Each row of a before or after table is a point. One or more steps were done to the points. Then noise was added and the rows were shuffled. The steps act on columns, c1 being the first. Write out the steps. A step turns or swaps two columns, mirrors them in a line or flattens them onto one, adds a multiple of one to another, or multiplies or shifts one. Angles are multiples of 10 degrees, from the lower column toward the higher: turns from -170 to 170, lines from 10 to 170 but not 90. Use the fewest steps. Two steps may share a column if one is a turn and the other turns, adds or multiplies; they go together, in the order done. Otherwise the lowest column goes first.
In the rows, zero is written as 128.

Before:
[[110  97 180]
 [112 140  78]
 [112 138  70]
 [ 83 113 194]
 [ 98 142 147]
 [ 87  95 206]
 [133 104 174]
 [128 141 101]
 [ 66  95 174]
 [123 119  94]
 [101 132 185]]
After (11 x 3):
[[140 115 106]
 [139  84  94]
 [141  90  77]
 [ 54 173 176]
 [108 152 169]
 [ 77 188 162]
 [ 55 143 137]
 [ 93 163 130]
 [ 87 150 165]
 [143  79  72]
 [ 57 183 161]]
Steps: add 1 times c3 to c2; turn c1 and c3 by 30 degrees

Before (11 x 6):
[[116 145 114 111 143 126]
 [123 144 115 112 156  99]
 [155 132 140 116 175 105]
 [ 98 138 133 157 104  70]
 [176  63  74  83 207 103]
 [158  93 122 156 189 141]
 [146 107 138 130 181 116]
 [108  39   7  39 144  94]
 [125 103 106 138 216 103]
 [144 136  86 165 162  98]
 [137 163 132  73  96  95]]
After, 11 rows:
[[126 156 162 147 114 105]
 [147 113 189 182 127 134]
 [146 105 151 218 136 119]
 [149 145 169 151 116 114]
 [126  96 171 187 155 158]
 [181 137 177 100 158  80]
 [164 164 182  92  70 121]
 [150 136 186 175 112 146]
 [165  65 125 209  85 165]
 [163 140 134 160 168 128]
 [150  41  64 146  39  99]]
Steps: turn c1 and c6 by 70 degrees; shift c3 by 50; swap c4 and c5

Before:
[[ 65  93  62 166 171 147 150  58]
 [167 125  87 105 102 145 160 142]
 [135 102 102  85 123 179 125  55]
 [143 171 103 117 191 116 174  75]
 [ 51 123 151 167 102 117 193  84]
 [ 71 169 123 151  84 164 146  73]
 [145  89 111 209 128  64 113 159]
 [ 70 150 130  89 101  85 175 114]
 [121 169  68 181  71 107 134  79]
 [102 205 104 148 105  91 130 146]
 [189 120  53 149 123 111 194 115]
 [ 65  72 168  95 149 128  68  98]]
After (12 x 8):
[[ 79 122 151 126 176 147 127  57]
 [171 133 157 125  54  81 107 164]
 [163 127 217 145 156 184  68  98]
 [171 126 157 106 102 131 130 141]
 [134 126 153 188 147 111 171  72]
 [144 124 109 172  84 191 146  50]
 [ 94 129 139 104 152 103 165 143]
 [112 130 102 124 105  68 199 122]
 [170 130 201  98  91 187 193  88]
 [124 129 177  87 106 194 146  72]
 [192 127 180  98 166 156 173 113]
 [147 127 115  71  73 122 137  78]]
Steps: mirror c1 and c6 in the line at 120 degrees; multiply c2 by 0; shift c3 by 50; turn c4 and c5 by -90 degrees

Before:
[[ 95  83 121 101 153  85  91 133 146  53 157]
 [138 117 126 153 111 150 133  88 139  47 119]
 [104  88  99 105 116  14 141  89 118 117 126]
 [ 63 155 160 140 141 140  82 107 105 119 151]
 [110 117  57 113 148  50 113 110 102 127 118]
 [124 120 145 108 152 146 188  83 147 120 119]
 [135  90 157  98 129  88 104 131 117 142 159]
 [121  74 174 114 137 151  83 126 223  85 130]
 [109  93 175 108 124 139 141 108  87  84  59]
 [ 81  70 144 114 132 153 102  90 101 139 139]
 [122  95 163 246 142 145 135 132  94 118 140]]
After, 11 rows:
[[102   7  96 105 229 126 136 101 119 152 126]
 [ 94 131 145 112 108 190 140  93 105 133 140]
 [109  71 121  99 198 157 136 160 144 196 153]
 [136 130 175 114 114 185 124 144 222 171 129]
 [106 141 144 105 130 142 135  86 151 151 117]
 [138 145 126 153  88 148 126 116 138 219 118]
 [114  50  56 111 224 111 133 112 103 135 119]
 [123 129 161 247 124 164 128 134  96 135 137]
 [ 87 149 160 142 128 109 142 113 105 144 155]
 [108 125 171 108 113 165 134 126  87 179  58]
 [142  77 159 103 167 152 121 127 116 113 155]]
Steps: flatten c1 and c7 onto the line at 160 degrees; add -1 times c6 to c5; turn c2 and c6 by -70 degrees; mirror c8 and c10 in the line at 170 degrees

Before, 10 rows:
[[ 59 194 147 130 161 143 157  95 125 136 137 116]
 [120 155 124 114 177 106 160 123 117  68  76 109]
 [148  62 101 138 133 194 209 126  41 172 240  89]
 [134 145  98  93 124 145 137 133 141 142 103  57]
 [131 148  92  92 133 110 168  99 160 116 136 141]
 [107 131 192 100 179 112 128 111 166 117 116 125]
 [138  71 157 175 119 217 180  93  13 214 174 188]
 [137  90  86  72 122 113 215 155  29 217 194  79]
 [ 78 160 162  88 110 149 130 134 117  84 131 140]
 [144 176 121 110 194 141 100 146 130 113 130 153]]
After:
[[135 149 159 111 145 144 137 136 138 203 108 164]
 [136 128 224 153 103 127 126 156 167 173 129 129]
 [127 140  93 129 122 147  92 119 166 118 107 186]
 [169 173 170 129 102 130 145 191 124 144 122 156]
 [ 97  90 152  37  65 143 208 155  45  66 109 114]
 [122 162 166 125  94 129 124 101 147 187 121  94]
 [173 150 150 106 175 135 138 148 161 142 121 123]
 [108  83 104  47  93 101 162 118  91 105 161 209]
 [134 103  83  17  64  90 166 101 146  69 174 221]
 [113 143  97 145 134 116 168 152 174 136 141 144]]
Steps: turn c1 and c8 by -150 degrees; multiply c2 by 0.7; add 0.7 times c5 to c3; turn c5 and c10 by 130 degrees; turn c4 and c9 by -70 degrees; flatten c6 and c11 onto the line at 130 degrees; mirror c7 and c12 in the line at 20 degrees

Before:
[[119 144  89  79 134 169 139 107 116 182 115 106  89 182 206 194 212 151]
 [114 169 129  99 124 112 101 182  77 125 153  98  45 189 155 126 124 169]
 [101  69 118 153 108  75 150 200 190 162  61 127 133  93 118  69 157 120]
 [160 125 119  78  95 146 138 149  89 143 155  90 103 183 163 180 117 102]
 [ 81  85 160 200  68 103 146 181 150 122  99 195 135  68 133 113 115 145]
 [141 185 116 200  79 156 140 118 135 134  64 174 132 172 134 151 155  65]
 [123 193 143  40 145 109 128 120 126 198 143  84 109 185 189 174 126 159]
 [ 62 122 121 149 110 147 136 170 144  97  82 159 166  71 113  80 139  97]
 [ 62  55 196 131 101 111  44 211 187  99 118 145 102 117  86  93  98 149]
 [157 127  97 171  90 125 105 113  97 143  79 193 182 128 122 100 158 126]
 [169 185  79 130  57 179 130 151 121 127  28 191 147 145 183 153 141 115]
 [ 99 108 150 138  82  53 119 217 170  94 128 160 156 105 123 125 195 106]
 [117 139  57 145  61 124 184 125 170 125  81 189 166 147  99 128 163 137]
 [ 81 146  65 143  99 134  93 131  85 139  41 180 125 169 171 184  94  89]]
After:
[[118 137  81 124  56 178  80 129  78 146  76 138 202 125  99 127 162 132]
 [ 92 107  84  95  85  67 143 217  91 141 128 128 173 129 121 121 194 106]
 [163 130 102 145  85 153 146 115 166 169  82 124 212 126 124 101 158 125]
 [144 188 137 137  80 157 115 116 126 201  64 156 167 143 136 150 157  54]
 [ 64 144  96 140  98 182 155 127 175 145  38 163 162 136 169 179  93  85]
 [ 42  56 160  99 100  66 216 215  88 129 124 151 126 126  89  91 100 149]
 [183 187 133 126  57 196 125 154 134 130  28 152 187 133 185 151 139 111]
 [112 167 113 129 123 120 152 180 179 101 155 171  53 124 157 126 121 160]
 [ 43 124 137  94 112 144 124 175 110 147  85 120 175 129 113  80 139 112]
 [124 198 125 198 148 105 129 120 127  41 146 113  80 123 188 175 126 151]
 [170 124 133 136  95 144 107 150 163  74 152 119  78 137 170 184 116  96]
 [ 97  69  84 162 110 101 119 200  66 156  59 120 136 126 116  66 158 124]
 [116 146 133 184 135 182 116 108 137  76 113 141  86 125 202 193 216 135]
 [ 69  83 127 125  70  89 115 180 103 203  97 168 185 123 137 112 114 152]]
Steps: multiply c1 by 1.3; turn c3 and c6 by -50 degrees; swap c4 and c10; turn c7 and c9 by -170 degrees; turn c12 and c13 by 50 degrees; flatten c14 and c18 onto the line at 100 degrees
